Each row is a point. Examples show where two turns around zero, p and q, send a point. Write where each new point lands after one turn and then the other. Backwards means that the second turn is done in reverse. Each puzzle has new turns, and all numbers are rounded.

Turn p:
[ 0.28 -0.11] => [0.25 0.17]
[-0.06 -0.22] => [ 0.15 -0.17]
[-0.22  0.33] => [-0.40  0.01]
Turn q:
[-0.16  0.18] => [0.21 0.12]
[0.02 0.28] => [ 0.27 -0.08]
[-0.10 -0.46] => [-0.43  0.19]
[ 0.00 -0.21] => [-0.21  0.04]
[0.24 0.21] => [ 0.16 -0.28]
Where do these land?
q, then p backwards: [-0.11 -0.27] => [0.00 0.29]
q, then p: [-0.15  0.35] => [0.15 0.35]
p, then q: [ 0.26 -0.08] => [ 0.12 -0.24]

Turn p:
[-0.03 -0.52] => [ 0.51 -0.10]
[-0.04 -0.04] => [ 0.03 -0.05]
[0.11 0.08] => [-0.06  0.12]
[0.07 0.04] => [-0.03  0.07]
[-0.11  0.43] => [-0.44 -0.05]
Turn q:
[0.26 0.00] => [ 0.02 -0.26]
[-0.37 -0.42] => [-0.45  0.34]
[0.09 0.17] => [ 0.18 -0.08]
[-0.15  0.15] => [0.14 0.16]
[0.16 0.10] => [ 0.11 -0.15]
Where do these land?
q, then p backwards: [-0.17 -0.07] => [0.15 0.11]
q, then p: [0.09 0.34] => [0.11 0.33]
p, then q: [-0.34 -0.33] => [-0.36 -0.31]
p, then q backwards: [0.15 0.13] => [-0.17 -0.09]
p, then q: [ 0.27 -0.08] => [ 0.26 -0.10]

Turn p:
[ 0.24 -0.17 -0.28] => [-0.07  0.40  0.02]
[ 0.07 -0.16  0.34] => [ 0.25 -0.07 -0.28]
[0.04 0.18 0.39] => [ 0.34 -0.26  0.00]
[-0.27  0.15 -0.07] => [-0.20 -0.22  0.11]
[-0.08  0.00 -0.37] => [-0.32  0.15  0.15]
Turn q:
[-0.05 -0.10 -0.11] => [-0.09 -0.03 -0.12]
[ 0.15 -0.09  0.03] => [-0.04 -0.15  0.08]
[-0.37 -0.43  0.33] => [-0.57  0.28  0.16]
[ 0.18  0.33 -0.05] => [ 0.37 -0.06  0.03]
[ 0.09  0.28 -0.19] => [ 0.32 -0.04 -0.14]
Where do these land?
p, then q: [0.11 0.19 0.12] => [-0.02 -0.15  0.20]
q, then p: [ 0.13 -0.30  0.21] => [-0.05 -0.26 -0.28]
p, then q backwards: [ 0.25  0.13 -0.06] => [-0.02  0.20  0.20]
q, then p: [-0.49 -0.02 -0.27] => [-0.33  0.00  0.46]

Turn p:
[ 0.31 -0.17 -0.35] => [-0.14 -0.48 -0.02]
[-0.18  0.06 -0.02] => [ 0.04  0.12 -0.15]
[ 0.11  0.15 -0.04] => [ 0.16 -0.10  0.03]
[-0.46  0.04  0.41] => [-0.01  0.62 -0.03]
[ 0.22 -0.07  0.00] => [-0.04 -0.16  0.16]
Turn q:
[-0.31  0.15 -0.10] => [-0.02  0.07  0.35]
[ 0.22 -0.11 -0.33] => [-0.26  0.23 -0.21]
[ 0.03  0.16 -0.05] => [0.08 0.15 0.03]
[ 0.06 -0.20  0.48] => [ 0.20 -0.45 -0.17]
Where do these land?
q, then p: [ 0.11  0.43 -0.03] => [ 0.36 -0.16  0.20]
q, then p: [ 0.08 -0.34 -0.08] => [-0.17  0.06 -0.31]
q, then p backwards: [-0.21 -0.34 -0.10] => [ 0.16 -0.37 -0.09]
q, then p: [0.02 0.25 0.21] => [ 0.05 -0.20  0.26]

Turn p:
[ 0.24 -0.24 -0.12 -0.20] => [ 0.20 -0.24  0.18  0.20]
[ 0.00 -0.15  0.03  0.24] => [0.02 0.23 0.02 0.16]
[-0.27 -0.19  0.39  0.24] => [-0.09  0.49  0.24 -0.12]
[ 0.31  0.30 -0.13 -0.22] => [ 0.22 -0.36 -0.26 -0.10]
[-0.29  0.27 -0.18 -0.06] => [-0.35 -0.12 -0.19 -0.13]
Turn q:
[-0.18  0.48  0.07  0.18] => [-0.38  0.05 -0.38 -0.10]
[ 0.42 -0.17  0.06 -0.43] => [ 0.41 -0.34  0.22 -0.25]
[-0.13 -0.05 -0.04  0.15] => [-0.08  0.13  0.00  0.14]
[-0.28 -0.14 -0.19 -0.05] => [-0.08  0.29  0.22  0.00]
[-0.24 -0.21  0.09 -0.02] => [0.14 0.29 0.03 0.06]
[0.41 0.09 0.01 0.16] => [-0.01 -0.42 -0.08  0.13]
Where do these land?
q, then p: [-0.31  0.00 -0.03  0.18] => [-0.20  0.06 -0.27 -0.12]
p, then q: [-0.11 -0.21 -0.10  0.20] => [-0.19  0.08 -0.23  0.11]
p, then q: [-0.04 -0.04  0.14 -0.31] => [ 0.33  0.05 -0.02 -0.10]
p, then q backwards: [ 0.42  0.01 -0.01 -0.38] => [ 0.49 -0.16  0.15 -0.19]
q, then p: [-0.30  0.20 -0.07  0.12] => [-0.33 -0.05 -0.15 -0.13]
q, then p: [0.53 0.14 0.35 0.02] => [ 0.15 -0.15  0.25  0.56]
p, then q: [-0.20 -0.10 -0.27  0.17] => [-0.23  0.24 -0.10  0.17]

Turn p:
[-0.21 -0.06  0.53  0.21 -0.20  0.04] => [ 0.24  0.04 -0.09  0.27  0.33  0.40]
[ 0.17 -0.09 -0.04  0.12  0.17 -0.07] => [-0.10  0.20  0.04 -0.06  0.10 -0.15]
[ 0.26  0.12 -0.23 -0.33  0.02  0.15] => [-0.25 -0.31  0.10 -0.23 -0.12 -0.17]
[ 0.16 -0.13 -0.11 -0.10  0.11 -0.45] => [-0.11  0.26 -0.29 -0.31 -0.07 -0.12]
[ 0.40  0.11  0.01  0.14 -0.15 -0.08] => [-0.12  0.11  0.22 -0.32  0.13  0.15]
[-0.09  0.09 -0.45  0.03 -0.15  0.15] => [-0.06 -0.05  0.26  0.05 -0.43 -0.03]
[-0.16  0.10  0.36 -0.03  0.29 -0.24] => [ 0.34  0.03 -0.30 -0.03  0.28 -0.13]
[-0.52 -0.14 -0.07 -0.04 -0.09  0.50] => [ 0.05 -0.28  0.06  0.65 -0.22  0.04]
Turn q:
[-0.15  0.00 -0.11 -0.24  0.20 -0.01] => [-0.06  0.05  0.22 -0.22 -0.13  0.10]
[-0.02 -0.08  0.12  0.23  0.18  0.19] => [ 0.01 -0.18  0.00 -0.07  0.02 -0.32]
[ 0.46  0.26 -0.37 -0.05 -0.40  0.14] => [ 0.04  0.43 -0.33  0.42 -0.35  0.05]
[ 0.13 -0.23  0.26 -0.15  0.20 -0.11] => [-0.19 -0.30 -0.13 -0.23  0.01  0.13]
[-0.35  0.16  0.28  0.05  0.27 -0.24] => [ 0.23 -0.10  0.16 -0.40  0.33  0.04]
[-0.17 -0.22  0.02  0.23  0.14 -0.21] => [ 0.14 -0.35  0.19  0.02  0.11  0.02]
[ 0.11  0.12 -0.20 -0.07 -0.59  0.24] => [-0.17  0.46 -0.12  0.47  0.00 -0.02]
Where do these land?
p, then q: [ 0.46  0.09  0.30  0.08  0.14 -0.25] => [-0.04  0.09  0.09 -0.55 -0.25  0.14]
p, then q backwards: [ 0.33 -0.17  0.13 -0.12  0.11 -0.29] => [ 0.03  0.15  0.42 -0.22 -0.01  0.14]
q, then p backwards: [-0.26 -0.14 -0.34  0.06  0.27  0.31] => [ 0.08  0.22 -0.48  0.13  0.13  0.24]
q, then p: [-0.26  0.28 -0.47  0.14  0.02  0.21] => [ 0.23  0.02  0.07 -0.42  0.32  0.31]
q, then p: [ 0.20 -0.19  0.07  0.21 -0.15 -0.50] => [-0.41  0.20  0.28  0.28  0.07 -0.17]
q, then p: [-0.27 -0.08  0.10 -0.08 -0.09  0.11] => [ 0.23 -0.03 -0.16  0.08  0.13 -0.12]
p, then q: [ 0.04  0.06  0.30  0.02  0.16 -0.03] => [ 0.08 -0.15 -0.02 -0.18 -0.25  0.01]
p, then q: [-0.02  0.09  0.06 -0.07 -0.54  0.39] => [-0.43 -0.17  0.03  0.11  0.17 -0.44]
q, then p: [-0.22  0.06 -0.16 -0.23  0.08  0.04] => [ 0.16 -0.26 -0.05 -0.02  0.15  0.14]
